Each row of a before or after table is a point. The points were changed in one or more steps. Then noise was added and the rows were shuffled. The steps act on how far a point lies along the listed directions, d1 being the first. What was done? A step turns or swaps two directions, mirrors them in a line or flattens them onto one, adds a multiple of one to another, or multiplies one. Angles are multiples of 10 degrees, from the lower direction toward the higher: turns from -170 to 170, lines from 10 to 170 but not 90. Use the fewest steps. Two steps may share a direction if one is a turn and the other turns, adds or multiplies; they go together, in the order done. Otherwise the lowest direction goes first.

Directions:
(1): [0.292 -0.039 -0.232]
(2): [0.040 0.372 -0.012]
(3): [-0.232 0.015 -0.294]
Before:
[0.034 0.039 0.026]
[0.026 -0.021 0.040]
[0.023 -0.020 0.056]
[0.005 0.034 0.064]
[-0.059 0.041 -0.112]
[0.040 -0.003 -0.020]
[0.000 0.035 -0.020]
[0.010 0.028 0.051]
[0.070 0.036 0.020]
[-0.049 0.012 -0.018]
[-0.039 0.004 0.009]
[-0.006 -0.036 0.060]
[0.008 -0.005 0.037]
[0.042 -0.107 0.024]
After (14 x 3):
[-0.024 0.029 -0.004]
[-0.101 0.039 -0.081]
[0.025 -0.109 0.038]
[0.049 -0.018 0.033]
[0.036 -0.018 0.033]
[0.062 -0.028 0.006]
[0.058 0.037 0.025]
[0.013 0.037 0.041]
[0.001 0.029 0.076]
[0.036 -0.004 0.015]
[0.020 0.009 -0.033]
[-0.005 0.015 -0.052]
[0.043 0.031 0.026]
[-0.031 -0.012 0.034]
Steps: mirror d1 and d2 in the line at 100 degrees

Directions:
(1): [0.046 0.167 -0.344 -0.076 -0.068 0.176 -0.316 0.291]
(2): [-0.264 0.251 0.200 0.230 0.286 -0.103 -0.222 0.082]
(3): [-0.141 0.376 -0.082 -0.132 -0.208 -0.019 -0.017 -0.380]
(4): [0.092 -0.251 0.059 0.110 -0.146 -0.109 -0.449 -0.228]
(5): [0.052 -0.030 -0.062 -0.427 0.288 -0.303 -0.092 -0.026]
(6): [-0.121 -0.133 -0.431 0.226 0.239 -0.017 0.079 -0.204]
Before, 10 rows:
[-0.022 0.076 0.054 -0.035 -0.015 -0.011 0.035 0.011]
[0.031 -0.011 0.036 -0.092 -0.047 -0.031 0.031 -0.075]
[0.072 -0.042 0.055 -0.092 -0.041 0.004 -0.017 0.073]
[-0.012 -0.024 0.011 -0.004 -0.033 -0.017 -0.088 -0.031]
[0.038 0.003 -0.051 0.011 0.019 -0.026 0.058 -0.040]
[-0.013 0.002 0.105 -0.005 -0.087 -0.033 -0.065 -0.016]
[0.024 -0.007 -0.060 0.042 -0.056 0.041 -0.053 -0.014]
[0.026 0.010 -0.067 -0.032 -0.041 0.016 0.013 -0.024]
[-0.076 0.112 -0.042 0.004 -0.022 0.029 -0.039 0.006]
[-0.023 0.060 -0.037 -0.027 -0.013 0.028 -0.035 -0.044]
After:
[-0.027 0.011 0.025 0.047 -0.001 -0.034 -0.022 -0.094]
[0.006 0.059 0.008 -0.078 -0.008 -0.009 0.012 0.051]
[0.038 -0.046 0.135 -0.007 -0.037 0.005 0.023 0.042]
[0.045 -0.010 -0.052 0.007 0.026 -0.024 0.056 -0.023]
[-0.084 0.090 0.001 -0.036 0.058 -0.043 -0.034 -0.010]
[-0.010 -0.035 0.022 -0.007 -0.012 -0.030 -0.086 -0.026]
[0.061 -0.060 0.021 -0.105 -0.017 -0.028 0.022 -0.013]
[0.015 0.003 0.049 -0.060 -0.097 -0.026 -0.091 0.009]
[-0.025 0.025 0.008 -0.046 0.062 -0.030 -0.025 -0.043]
[-0.002 -0.013 0.020 -0.012 0.030 -0.048 0.042 -0.057]
Steps: mirror d1 and d2 in the line at 60 degrees; turn d3 and d5 by 60 degrees

Directions:
(1): [-0.061 -0.017 0.177 -0.095 0.123 -0.459 0.179 0.190 -0.115 -0.332 -0.134 -0.286]
(2): [0.013 -0.389 0.062 0.086 -0.265 0.139 -0.085 0.479 0.214 0.033 -0.109 -0.115]
(3): [0.035 -0.135 -0.314 0.142 -0.170 0.023 0.384 -0.125 -0.195 0.022 -0.434 0.063]
Before:
[-0.038 0.179 -0.020 -0.058 0.109 -0.044 -0.019 -0.164 -0.024 -0.028 0.054 0.054]
[-0.048 0.103 0.004 -0.025 0.056 0.010 -0.037 -0.116 -0.036 0.001 0.047 0.052]
[-0.007 -0.002 0.069 -0.028 0.036 -0.117 0.005 0.072 -0.003 -0.101 -0.012 -0.081]
[0.030 -0.005 -0.019 -0.004 -0.002 -0.008 0.021 -0.063 -0.016 0.045 0.000 0.037]
[0.003 0.012 -0.003 -0.029 0.025 -0.009 0.002 -0.048 0.003 0.005 0.021 -0.003]
[0.049 -0.011 0.004 0.016 0.040 0.022 -0.037 -0.010 0.005 -0.001 0.025 -0.013]
[0.014 0.015 -0.059 0.022 -0.023 0.028 0.047 -0.062 -0.050 0.028 -0.072 0.042]
[-0.008 -0.020 -0.037 -0.018 -0.031 0.005 0.057 -0.037 -0.046 0.015 -0.054 0.009]
[0.004 0.025 0.036 0.020 0.017 0.039 -0.035 0.006 0.019 0.016 0.018 0.006]
[-0.011 0.105 0.007 -0.045 0.096 -0.045 -0.017 -0.100 -0.020 -0.015 0.064 0.004]
[0.010 0.013 0.034 0.024 0.022 -0.027 -0.036 0.016 0.003 -0.020 0.040 0.023]
[-0.039 0.090 -0.027 -0.012 0.066 -0.024 0.016 -0.160 -0.039 -0.034 0.040 0.040]
[0.009 0.032 0.051 -0.003 0.051 0.019 -0.060 0.002 0.005 -0.017 0.052 0.039]
[-0.037 0.036 0.051 -0.061 0.032 -0.150 0.074 0.040 -0.026 -0.098 -0.038 -0.078]
After:
[0.008 0.023 0.035 0.021 0.013 0.045 -0.035 0.010 0.023 0.017 0.020 0.002]
[0.015 0.068 -0.071 0.013 0.014 0.009 0.057 -0.127 -0.077 0.022 -0.057 0.057]
[0.046 -0.007 0.000 0.016 0.038 0.021 -0.037 -0.017 -0.001 0.004 0.030 -0.013]
[-0.047 0.463 -0.067 -0.120 0.304 -0.145 0.039 -0.521 -0.178 -0.052 0.134 0.142]
[-0.017 0.291 -0.022 -0.086 0.226 -0.113 0.028 -0.329 -0.123 -0.029 0.120 0.062]
[-0.051 0.278 -0.024 -0.066 0.179 -0.051 0.003 -0.338 -0.135 -0.016 0.098 0.104]
[0.013 0.019 0.035 0.023 0.030 -0.033 -0.031 0.004 -0.001 -0.022 0.041 0.026]
[0.027 0.047 -0.027 -0.020 0.034 -0.026 0.034 -0.132 -0.046 0.044 0.010 0.045]
[-0.005 0.063 -0.016 -0.036 0.063 -0.027 0.019 -0.116 -0.025 0.003 0.033 0.008]
[-0.008 -0.003 -0.041 -0.025 -0.018 -0.004 0.062 -0.061 -0.060 0.010 -0.053 0.013]
[-0.009 -0.025 0.075 -0.020 0.023 -0.107 -0.003 0.107 0.008 -0.099 -0.017 -0.086]
[-0.038 0.077 0.045 -0.071 0.060 -0.166 0.078 -0.012 -0.046 -0.097 -0.024 -0.068]
[-0.043 0.304 -0.060 -0.060 0.215 -0.098 0.060 -0.429 -0.155 -0.051 0.100 0.101]
[0.004 0.063 0.044 -0.016 0.069 0.004 -0.051 -0.039 -0.020 -0.021 0.063 0.049]
Steps: multiply d2 by 3
